Each row is a point. The points of each table are mixes of a few directions, plus a little noise. Count the directions of each table, and those that both share. Where both have some left over, give the other angles between the two spaces (their principal angles), to ten degrees, smallest first.
In the rows, 128 means zero.

First (5 x 3):
[[171 178 106]
 [150  62 195]
 [ 77 138  95]
 [ 52 112 106]
 [190 150 138]]
Second:
[[211 147 150]
 [ 13 108  91]
 [163 113 157]
 [ 53  92 124]
 [209 164 135]
 [135 133 127]
 [112 138 112]]
Directions: first 2, second 2, shared 2

First, 10 rows:
[[129  94  99 143  72 156 176 238]
 [194 187 102 141 116 185 150 114]
 [182 130 211 129  94 137 130 114]
 [ 79  99  63  91  95 148 117 171]
 [166 152 143 136 126 143 122  93]
 [104 111 144 143 161  87 121 116]
 [144 144 195 137 159  99 146 116]
 [101  86 160 148 148  77 106 112]
 [ 99 118  77 151 157 111 122 126]
 [ 83 158  85  59 150 138  90  80]]
Second (9 x 8):
[[ 96 100 124 249 177 215 127 109]
 [123 152 135  52 100 103 108 151]
 [149 102 142 119 129 133 102 126]
 [130 145 159  97 176  78 181 205]
 [137 137 109 126 104 113 128 102]
 [162 125 121 146 142  79 173 125]
 [139 187  79 164 120  81  86 124]
 [102  82 154  77  91 187 160  93]
 [113 123 128 123 113 163  89 117]]
Directions: first 5, second 5, shared 2; angles 50, 80, 80

First:
[[111 115 191 156 141  89 206 120 114 119 108 124]
 [106  67 207 184 158  84 230 116  83  75  94 124]
 [155 149  54  89  49 177  20 113 147 120 146 130]
 [130 144  95  93 192 172 120 121 122 115  98 123]
 [127 132 113 123 163 132 117 150 133 152 143 132]
 [136 156 113 122  85 116  87 148 161 181 171 135]
 [110 143 214 144 121  88 237  90 122 109  77 115]
 [149 118  39 110 115 167   7 166 141 152 187 143]]
Second, 11 rows:
[[176  41  62 179 196 151 166 161 161  81 138 173]
 [104  77 142 152  76 106  51 145  69 120 173 119]
 [119 221 145  79 103 125 126 112 160 188 119 112]
 [151 194 129  95 153 151 219  84 186 120  59 129]
 [107  56 127 157 157 123  82 158  64 105 157 126]
 [110 175 157 102 167 124 162 119 128 154 102 113]
 [103 194 181 111 109  89 147 131 142 198 138 113]
 [159  10  98 190 128 144 149 121 106  19 116 153]
 [134 215 121  80 117 140 131 114 175 179 116 121]
 [ 98  69 112 129 126 142  16 147  40 101 161 112]
 [147 156 136 133  76 112 158 116 176 144 129 137]]
Directions: first 4, second 5, shared 4

First (11 x 20):
[[164 130 133 137 163 126 116 109 146 119 133 124 122  92 155 110 150  90
  138 135]
 [160 140 145 162 129 130  83 104 139 126 115 146 128  59  89  91 128  92
  129 167]
 [107  97  81  66 154 161 129 177 113 190  91 148 139 175  93 121 139 104
  136 107]
 [136 118 134 119 105 131 149 105 156  98 160 134 124 129 150 129 114 106
  133 120]
 [139 158 131 174  96 105 189 121 109  71 189 124 118 158 122 188 103 198
   72 128]
 [162 118 132 109 136 139 148 114 166  91 156 121 131 103 163 133 146  75
  128 113]
 [140 119 117 131 178 117 117 101 136 154 129 133 105 141 182  90 137 107
  167 130]
 [112 131 136 132 118 125 115 130 121 136 115 125 130 126 121 124 123 142
  133 132]
 [ 75 111 107  82 128 140 129 175 101 177  89 120 141 183 117 139 130 156
  138 102]
 [ 89 176 160 183 104  90 124 156  70 114 111  83 138 132 113 183 128 249
   88 135]
 [122 112 133 113  97 144 110 115 150 133 121 150 132 110 103  99 109  91
  144 137]]
Second, 9 rows:
[[131 154 139 160 170 103 111 139  99 135 108  95 126 115 152 141 159 169
  122 133]
 [162  96 133  94  77 167 129  94 196  92 157 170 135  80 100  94 105  21
  138 134]
 [111 137 123 138 143 115 131 142 101 144 118 115 125 155 136 142 132 171
  124 124]
 [135 156 135 163 151 106 133 139  99 118 128 103 126 126 136 157 145 177
  103 131]
 [ 96  72 114  58 113 163  95 115 169 181  97 163 129 142 133  57 108  45
  199 119]
 [181 174 156 189 150 105 131 123 120  70 149  96 131  62 131 165 161 149
   80 146]
 [122 143 126 145 136 115 139 139 105 127 130 116 126 145 130 150 131 169
  112 126]
 [111 118 118 115 119 132 135 133 125 141 127 137 127 155 124 126 116 134
  134 122]
 [102 101 108  92  93 146 147 129 138 144 137 157 127 174 110 119  95 116
  140 116]]
Directions: first 6, second 3, shared 3
